Every row gives one point. To make a cloud, some directions were put in groups of two or more. Within a group, all points are equally far from the middle, so they leave a hole (a ring in 2 directions, a hollow ball in 3). The other directions are filled evenly. Then the cloud was stretched, turned, moved and blurred a little. How many holes are there, and how many directions does each take, smallest first?
(in the rows, 128 means zero)

Cloud (19 x 3):
[[184 165 111]
 [109 119  66]
 [134  53 110]
 [105  64 131]
 [204 133 106]
 [213 109 145]
 [113 148 177]
 [111 170 128]
 [209 133 122]
 [209  97 160]
 [201  78 121]
 [151 104  60]
 [149 108  60]
 [ 82 133 112]
 [128 142 191]
 [141  63 174]
 [ 99  69 121]
 [208 135 156]
 [210 133 131]]
Holes: 1 (3)

Cloud (27 x 4):
[[102  69 111 128]
 [190 104  78  94]
 [170 123  37 142]
 [121  96  98 190]
 [169  99 130 185]
 [187 105  65 104]
 [211 126  94 153]
 [ 80 119 100 177]
 [130 134 194 132]
 [207 152 128 161]
 [191 155 122  82]
 [112 183  63  92]
 [177 206 121 144]
 [ 59 122 105 129]
 [ 84 165  90  79]
 [175 196 140 164]
 [110 162  46  95]
 [ 91  77 106 135]
 [108 158  76 197]
 [143 127  31 112]
 [ 81 141  72  85]
 [188 181 119  98]
 [129 170  49 180]
 [181 185 146 167]
 [142  81  75  83]
 [102  70 113 135]
 [ 68 136  88  92]]
Holes: 2 (2, 2)

Cloud (49 x 6):
[[148 170 162 128  92  73]
 [ 92 238 117 112 124  94]
 [149 110 105  44 118 162]
 [ 70 108 186 128  83 196]
 [159 170 139  49  97  93]
 [144  83  76  91 183 167]
 [134 173  21 139 107 136]
 [ 70 224 181 114  85 137]
 [106 221  86 160 128 105]
 [ 46 138 175  77 100 111]
 [116 181 237  89 170 108]
 [ 67 167 160 142 119 152]
 [136 190 139 129 185 169]
 [ 53 198 219  89 107 129]
 [132 116  93  57 168 173]
 [138  62 108  80 153 180]
 [144 200  94 109  55  99]
 [112 117 202  87 145  70]
 [160 120 137 206 171 132]
 [134 193 168 123 178 156]
 [123 198 116 108 150 181]
 [177 123 157 148 158  81]
 [ 95 158 131 162 184  71]
 [135 145 208 119 138 187]
 [103 139 211 109 152  89]
 [153 138  50 112  65 137]
 [108  81 132  81 166 161]
 [ 98  91 175 105  72 151]
 [ 87 145 194 117 158 165]
 [109 141  21 128  80 146]
 [ 48 182 135 130  83 186]
 [134 131 140 121  84  37]
 [139 226 109 130 188  77]
 [146  89  50 108 149 154]
 [195 112  93 168 116 117]
 [155 200  58 112 146  91]
 [133 190 112 177 165 138]
 [154 100 148 140 154  58]
 [114 108  69  97 138 147]
 [139 112  69  93  52 164]
 [ 98 129 184  94 209 122]
 [151 110 173 124 181  41]
 [ 75 228  85 127  84 116]
 [136 163 138 189 100 101]
 [158 199 115  51 169 127]
 [140 211 103 114 161 133]
 [117 170 119  76 185 193]
 [153 169 162 143 115  79]
 [174 159  71  90 127 126]]
Holes: 1 (3)

Cloud (84 x 8):
[[110 199  34 149  92 197 139 107]
 [128 174  95 176 192 180 108 103]
 [146 158  57 161 183 157 157  60]
 [179 175  80 157  80 144  71 113]
 [157 131  39 132 138 143 199 141]
 [134 157  13 176 163 156 145 117]
 [129 116  83 161  91 214 100  99]
 [108 187 169  83 121 162  75 101]
 [200 197 117 140 100 177 101 161]
 [127 139  70 167 174 151 179 102]
 [143 159 112 173 152  63 131 109]
 [139 165  45 130 136 119 181  44]
 [107 165  63  89  80  91 168 118]
 [134 173  77 109 110 144 206 115]
 [170  74 109 149 135  85 139 109]
 [ 65 125  82 127 134 122 170  73]
 [ 61 150 195 111 147 118 142 142]
 [ 86 135  88 174 115 109  85 148]
 [131 175  91 136  95 105 115  39]
 [153 171 107 155 198 169  71  96]
 [216 123  10 114 121 120 102 109]
 [181  78 135 154 134  81 126 110]
 [127 126  37  55 106 119 173 123]
 [121 149 103 117 204 158 124 184]
 [122 106  98  69 179 152 150 140]
 [ 92 171 126 127 159 214 122  73]
 [149  76 116 135 152 163 142  77]
 [144 162 187 135 199 114 144  91]
 [186 115 135  96 151 156 145 204]
 [123 123 108 115 152 121  32 144]
 [172 146 201 100 182 121 120  92]
 [154 147 118 103  97 132  70 211]
 [ 67 193  93  89 142 175 113 160]
 [ 92 155 136 120 126 198  78  72]
 [ 99 157 113 177 184 176 129 142]
 [175  84 188 149 135  96 128  95]
 [121 101 115 187 147 169 143 170]
 [147 185   7 117 143 176 156 163]
 [ 59 121 150 122 126  97  84 139]
 [231 159  87 134 130 178 143 127]
 [173 170  68 153  75 177  80 120]
 [214 127  54  94 150 124 100 168]
 [169 157  62  83 116 226 109 134]
 [132 163  76 160  96 156 139 194]
 [131 153 116 106 167 164 130 213]
 [182 200 156  88 178  75 130 132]
 [128 177 106 114 217 171 138 105]
 [194 192 154  93 169 145 157 138]
 [ 99 110  78 141 136  66 115 101]
 [120 194  74 169  90 149 123 153]
 [117 222  10  94 112 125  96 136]
 [ 85 184  72 155  89 106 111  95]
 [153 194 130  84  82 181 113 125]
 [101 179 131 190 131 106  84 140]
 [147 151 104 126 113 144 203 170]
 [152 138  93 192 123 127 129 194]
 [126 127 199 116 124 100  36 142]
 [ 77 173  28 126  73 119 132 102]
 [142 162 162 195 190 107 114 151]
 [179 143  98 115 154 135 140 222]
 [119 161 180 155 105  77 169  96]
 [171 155 118 144 102 181 173  80]
 [154 116  87 178 109  86  92 171]
 [108 204 191 142 146 112  49 128]
 [106 120 158 160 184 145 167 147]
 [153 144 139  95 134  66  62 202]
 [126  93 201 101 143 103 108 114]
 [147 169 114 113 193  99 101 199]
 [133 188 162 111 142 125  31 114]
 [142  93  53 131 129  90 167 100]
 [136 144  20 128  85 129  94 173]
 [145 121 163 128 211 106 131 187]
 [104 148 112  82 114 118  63 186]
 [166 169 166 201  97 165  86 135]
 [210 132  42 114 129 147  94 174]
 [208 103 169 173 152  96 105 102]
 [140 141  89 178 169  83 132 125]
 [131 230  41 101 104 175  96 128]
 [148 109 194  69 140  85 113 144]
 [225 127 118 141 112 155 110 207]
 [ 49 128 126 147 125 159 132 131]
 [161 100 123 140  90 154 179 175]
 [210 179 177 100 151 158 151 148]
 [143 127 141 125 163 155 133  43]]
Holes: 3 (2, 2, 3)

Cloud (106 x 9):
[[ 85 142  91 192 175 131 169 136  59]
 [ 24 200  84 124  73 102 112  99 169]
 [ 46 158 178 138 131 126 129 143 137]
 [154 214 160 104  81 169 135 140 147]
 [158  56 119  67 132 135  95 106  29]
 [153 147 113 104  52 155 145 130 110]
 [131 175 125 153 126 211 242 145 126]
 [157  68 183  61  83 157 104 164 115]
 [ 85 184 102  45 100 165 157 139 130]
 [125  86 114 138 117 110 105 171 113]
 [ 83 198  79 159 112 215 160 125 189]
 [ 13 193 100 133  73  91 167 172 127]
 [ 94 174  71 145 120 192 190 130  62]
 [146 181 186 156  84  88 122 165 141]
 [ 76 119  67  98 167 185 180  94 124]
 [ 24 239 119 121  78 142 128 100 181]
 [ 58  97  98 103 142 155  91  84  90]
 [ 85 182 109 190  37  96 186 129 106]
 [178 132 184 214 122 108 148 140  71]
 [ 93 117 137 207  89  81  93 138 120]
 [ 33 200  52 122  84  70 126 118  71]
 [ 47 195  45 135 118 159 173 173 106]
 [ 98 160 111 152  96  95  95 101 166]
 [131 129 117 124  51  79 206 132  90]
 [139 103 115  80 136 156 111 162 163]
 [141 178 176 159 124 102 126 125 195]
 [ 52 125 163  52 117 161 113 132 124]
 [204  99 197  80 101 175 149 178 154]
 [ 31 202 146 134  20 108 144 110 163]
 [213 156 154 195 133 197 166 181 105]
 [172  95 120 155  84  68 116 125  79]
 [153 133 153 198 165 172 169 145  73]
 [115 160 153  81 196 170 100  94 104]
 [ 97  90 157  61 101 115 115  68  81]
 [103 151 120  59  73  94  88 121 153]
 [ 51 172  70 119 180 175 141 101  93]
 [197  71 157  67 109 142  97 113  70]
 [ 82 118 182  46 116 155  67 129 130]
 [ 89 172 202 105 144 155  77  72 147]
 [180 159 103  56 153 179 184 171 143]
 [ 98 137 102  19 106 149 185 166  96]
 [187  95 138 159 199 170 151 134 109]
 [202  70 125 145 126  64 129 119  78]
 [154 136 185  93 193 184 117 137 168]
 [109 143 150 228 148 101 106  77 105]
 [ 26 120  87 104 153 165 103  77 121]
 [105  71 171 125  92 155 109 145 142]
 [150 153 106 157 120  66  95 133  76]
 [121 125 173  92 101  48  70 122  44]
 [177 119 143  65 200 147  84  88 108]
 [ 56 196  69  66 115 159 145 138 106]
 [209 154 103 120 187 192 170 162 140]
 [ 66 137 140 123  82 125 184 165  78]
 [ 50  89 138 184  92  67  99 102  99]
 [ 93 100 122 123  92 166  81 149 163]
 [ 11 173 162  87 124 148  62  78 148]
 [ 92  69 122 156 143  74 143  86  88]
 [134 179 172 124  75 184 200 182 207]
 [119 148 102 210 171 142 232 115  88]
 [132 157  74  89 182 165 222 152 123]
 [238  97 152 193 186 125 179 136  81]
 [145 133 102 177  83  69 103 130  77]
 [ 56 175 124 207 126 189 185 134 110]
 [ 21 178 111 174 160 119 156 126 128]
 [114 182 151 172  67 186 226 170 191]
 [197 135  68  79 153 158 152 122 102]
 [ 63 189 190 155 138 101  90  77 125]
 [156 131 163 134  23  67 136 203  84]
 [ 56 164 104 153 143 206 157  76 132]
 [116 112 122 148 218 186 163  98 134]
 [198 112 165  35 142 156 110 175 106]
 [148 153 187  75 106 130  70 115 137]
 [182  97 144 116 122 135  94  97  61]
 [167 142 216 118  87 112  99 105 152]
 [115 178 148 130  11 108 123 140 120]
 [ 77 114 136 192  96  81 142 128  48]
 [ 62 149 150  80 112 101  26 107  89]
 [123 179 161 127 180 114  87  82  76]
 [109 105 173 156 116 101 178 105  97]
 [112  62 115 148 123  71 145 131  33]
 [105 138  74 172 171 109 225 105 110]
 [180 177 144  59 106 180 145 174 131]
 [ 45 200 102  94 159 162 126 100  94]
 [184 130 139  91 194 195 113 107 180]
 [ 63 199  47 101 131 168 160 152  97]
 [121 113 166 126 193 154 118 128 180]
 [102 159 128 194 105 113 221 108 100]
 [ 89 144  95 112 158  59 177 118  56]
 [136  57 104  63 156 111  68  78  68]
 [145 150  72 148 128 154 192 180 130]
 [164 104 205 194 116 124 145 120 150]
 [145 120 158 183  76  95 106 107 133]
 [155 168 123 109  99  70 160 150 113]
 [131 181 115  92 104  96 141 118 136]
 [181  68 131 105 173 177 130 123  87]
 [115  92 181 101  96 129 125 168  81]
 [155 166 110  98 137 166 117 183 122]
 [ 99 163  74 117 117 170 153  83 172]
 [111 111 138 193 129  92 164 116  53]
 [137 108 141  51 138 163 190 144  68]
 [113 123 105 180 138  89 196  86  57]
 [ 75 208  85 215 116 112 184 109 163]
 [145 162 161 120  60  95 190 142 153]
 [ 79 130 112 215 116  68 126 124  22]
 [ 41 121 143  99 140  90  42  54 137]
 [ 90 176  98 170 183 215 175  86 104]]
Holes: 3 (2, 2, 2)
